Every row gives one point. The points of each table are mixes of a few directions, plus a little noise. How many directions does each table use, and how many do they share? Where both have some left over, give the other angles between the two spaces (their principal angles), to ten degrees, smallest first.

First (7 x 3):
[[ 32   3 -34]
 [-33  -3  36]
 [-27  -3  30]
 [ -3   0   5]
 [ 43   4 -45]
 [-12  -2  12]
 [  3   0  -3]]
Second (7 x 3):
[[ -8  -1  -7]
 [ 60   7 -25]
 [ 17   3  34]
 [-32  -5 -16]
 [ 25   4  27]
 [-32  -4 -10]
 [-29  -4  -2]]
Directions: first 1, second 2, shared 1

First (7 x 8):
[[  3  13  -9   4   1 -10  -2  14]
 [ -3  15  -7   5 -10 -13   2  15]
 [-13 -14  16  -5 -18   9   8 -17]
 [ -3  14  -6   5 -10 -12   2  14]
 [ 26 -42  10 -14  60  39 -17 -40]
 [ -4   7  -2   2  -9  -6   2   6]
 [ -6   9  -2   3 -13  -8   4   8]]
Second (7 x 8):
[[-15 -44  34 -15 -12  33   9 -48]
 [ -1  -4   3  -1  -1   3   1  -4]
 [ -3  -8   6  -3  -2   6   2  -9]
 [  1   4  -3   1   1  -3  -1   4]
 [ -2  -6   5  -2  -2   5   1  -7]
 [ 11  31 -24  10   8 -23  -6  34]
 [  9  27 -21   9   7 -21  -6  30]]
Directions: first 2, second 1, shared 1

First:
[[  0  -5   7  -1 -15   9  14   3  -3  22   7 -22]
 [-31  29   8 -14  17  -6  -6 -44 -27 -13   4  12]
 [ -3 -10 -22   1  -9  17   0 -16   3 -14  11  21]
 [-11  25   9  -5  31 -24 -18 -12 -10 -21 -13  16]
 [ 26 -20  -6  12  -5  -3  -2  37  23   3  -9  -4]
 [  1 -20 -19   1 -27  28  13  -9   5   6  18   2]
 [ 32 -13  18  13   1 -19   1  60  22  23 -20 -32]
 [  1   6  11  -1   6 -10  -1   7  -2   5  -6  -9]
 [ -6  -1 -10  -2  -3   8  -1 -15  -3  -9   7  13]
 [ -8   7   2  -4   4  -1  -1 -11  -7  -3   2   3]]
Second (11 x 12):
[[  8  -6 -22   3 -26  28  16  -4  11   2  10  17]
 [-29 -13  27  42  27  -2  -4   6  18  34 -21 -43]
 [ -8  -7  -1   4  13  -6 -12  -6   0 -10  -1   2]
 [ -4  28  32 -10   7 -18   8   6 -15  21 -10 -25]
 [-10 -22  -7  16   7   6  -9  -5   9  -2   2  -4]
 [ -4 -12   1 -18   4 -12 -12  -9 -19 -12  14  -8]
 [ 40 -28 -24  -1 -31  13   8  35  20  -3   8   8]
 [-19   9  -7 -16  11  -3 -12 -36 -22 -25  12  20]
 [ 14  25   4  -4   3  -9   3  13   4  -4 -14  17]
 [ 14  10 -10 -14 -13   3   6   1  -4 -10   5  19]
 [ -1  15   8  -2  -3   1   8  -1  -3   8  -4  -1]]
Directions: first 3, second 5, shared 3

First:
[[-13  -6   4   5  -9 -34 -13 -22  13  -3  16   0  -7   8 -11   1  24  16
    2  -5]
 [ -4  -1  -2   3   0  -8   1  -1   5   0   4   2   1   4  -1  -2   3  -1
    1   0]
 [  2   0   1  -2   0   5   1   2  -3   0  -2  -1   1  -2   1   1  -3  -1
   -1   0]
 [  4   1 -18   9  13   8  26  27   9  10  -5  10  17   8  15 -17 -17 -34
    3   8]
 [  4   2  -1  -1   3  11   5   7  -4   0  -5   0   3  -3   4  -1  -8  -6
   -1   2]
 [ -4  -2   1   1  -3 -11  -4  -8   3  -1   5  -1  -2   2  -3   1   8   5
    0  -2]
 [ -8  -3  -3   7  -2 -20  -2  -7  11   1   9   2   0   8  -2  -4  10   0
    2  -1]
 [ 22  10  17 -25  -1  60 -10   6 -40 -10 -27 -14 -12 -28  -1  23 -24  18
   -9  -1]
 [ -5  -3  -1   3  -2 -12  -1  -5   6   0   6   1   0   5  -1  -2   7   2
    1   0]]
Second, 9 rows:
[[ 11  13  20   3   6   6   2   8 -11   2  16   3   4  -9  -3 -16   5  -1
    2  -5]
 [ -5  15  23  -6  -2   6 -22 -17 -24   5   8   0  -8 -21 -16   5  11  22
    8  -1]
 [ -5 -12 -23 -11 -12  17  -1 -20  44  -4 -11   1  18   4  12  -4 -28  18
   -7   2]
 [  9 -14 -12   4   0  -9  15  17   7 -12  -8  -6  -7  19   9   7   1 -16
  -11  -3]
 [ 15  -1   7   4   4  -1  11  19  -4  -6   4  -3  -3   7   5  -6   3 -13
   -7  -6]
 [ 17  15  29  -1   5  14  -2   9 -17  -2  16   0   1 -14  -4 -15   5   4
   -1  -9]
 [ -8  -4 -17   2   3  -1   6   4   2   7 -11   3   4   4   5   5  -8 -12
    4   8]
 [-15  -3 -12  -1  -3  -6  -8 -11  -4   6 -12   0  -5   0  -4  15   0   3
    6   8]
 [-17  -8 -15   8  -2 -27  -2  -8   7   5  -2   2  -4  11  -3   9  11  -6
    5   6]]
Directions: first 2, second 5, shared 2

First (11 x 32):
[[  8 -12  17 -20 -24   4   1  11  -3  -9  25  21   6 -12 -24  23  -8  13
   13  19   0   3 -34 -14 -42   3  11  28  21  -5  13  -6]
 [ 19   4   4 -11  -7  -1  -4  -7  25  -8  27  33 -14  -6  -1   4 -28 -24
  -13  24 -18 -18 -31 -26 -16   6 -22  50   4  10 -12  16]
 [ -6   2 -11  10  15  -3   5  -7  -5   4 -17 -14   0   4  11  -6   5  -3
    4 -12   1   6  19  11  17  -2  -9 -25 -15   7  -3   3]
 [-16  -7  -1   5   6   1   9   7 -28   7 -23 -28  16   2  -2   5  23  25
   23 -19  17  23  22  22   3  -7  17 -48  -3  -6  15 -14]
 [ 11  12  11  -5  -5   0  -9  10  12   6  10   8  -2  -1   4 -10  -6 -10
  -17   5   3  -6  -4  -7   0  -4   7  24  15  -6  -3   1]
 [-28 -17  -7   9 -11  12 -13  -4  -9  -7  -5 -10   5   6 -21   0  20  32
   -3  -8   6 -10   6  11   8  10  23 -17  -2 -22   6 -17]
 [ 12   7   2  -4   7  -6   8   0   4   3   1   4  -3  -3  10   2 -11 -15
    4   4  -4   6  -4  -6  -5  -6 -13   6   0  12  -4  10]
 [-12  -9  -1   1  -9   6  -6  -1  -4  -5   1  -3   3   1 -13   2   9  16
   -1  -1   2  -4  -2   4   0   5  14  -4   2 -12   4  -9]
 [-10  -7 -19  11   8   1  -4 -24  10  -9  -4   3 -11   5   1  -3  -4  -4
   -9   0 -15 -17   1  -2  18  11 -20  -1 -23   7 -12   7]
 [ 23  19  16  -9   9 -10  13  22  -7  17  -3  -4   8  -3  20  -1  -5 -18
   11  -2  12  26   5   0 -14 -19   1  -3  16  11   6   5]
 [ -3   9 -12  14  14  -3  -4  -8   7   5 -12 -10  -7   6  16 -17   4 -11
  -13 -11  -3  -6  21   7  28  -1  -8 -12 -13   3 -11   6]]
Second, 8 rows:
[[ 14   0 -10  -2  13  -8  14 -17   9  -6   2  13 -11  -3  13   8 -20 -24
    8  10 -19   0 -11 -12  -4   3 -39   9 -19  27 -11  18]
 [ -5   0   4   1  -5   3  -5   7  -3   2  -1  -5   4   1  -5  -3   8   9
   -3  -4   7   0   4   5   2  -1  15  -3   7 -10   4  -7]
 [ -3   0   2   0  -3   2  -3   4  -2   1   0  -3   2   1  -3  -2   4   5
   -2  -2   4   0   2   3   1  -1   8  -2   4  -6   2  -4]
 [-12   0   9   2 -12   8 -13  16  -8   6  -2 -12  10   2 -12  -8  19  22
   -7  -9  17   0  10  11   4  -3  36  -8  18 -25  10 -17]
 [ 17   0 -13  -2  17 -11  18 -22  11  -8   2  17 -14  -3  16  11 -26 -30
   10  12 -24   0 -13 -16  -5   4 -50  11 -25  34 -14  23]
 [  1   0  -1   0   1  -1   1  -2   1  -1   0   1  -1   0   1   1  -2  -2
    1   1  -2   0  -1  -1   0   0  -4   1  -2   3  -1   2]
 [  9   0  -7  -1   9  -5   9 -12   6  -4   1   9  -7  -2   9   5 -13 -16
    5   6 -12   0  -7  -8  -3   2 -26   6 -13  18  -8  12]
 [-21   0  16   3 -20  13 -21  27 -13   9  -3 -20  17   4 -20 -13  31  36
  -12 -15  29   0  16  19   6  -5  60 -13  30 -41  17 -28]]
Directions: first 4, second 1, shared 1
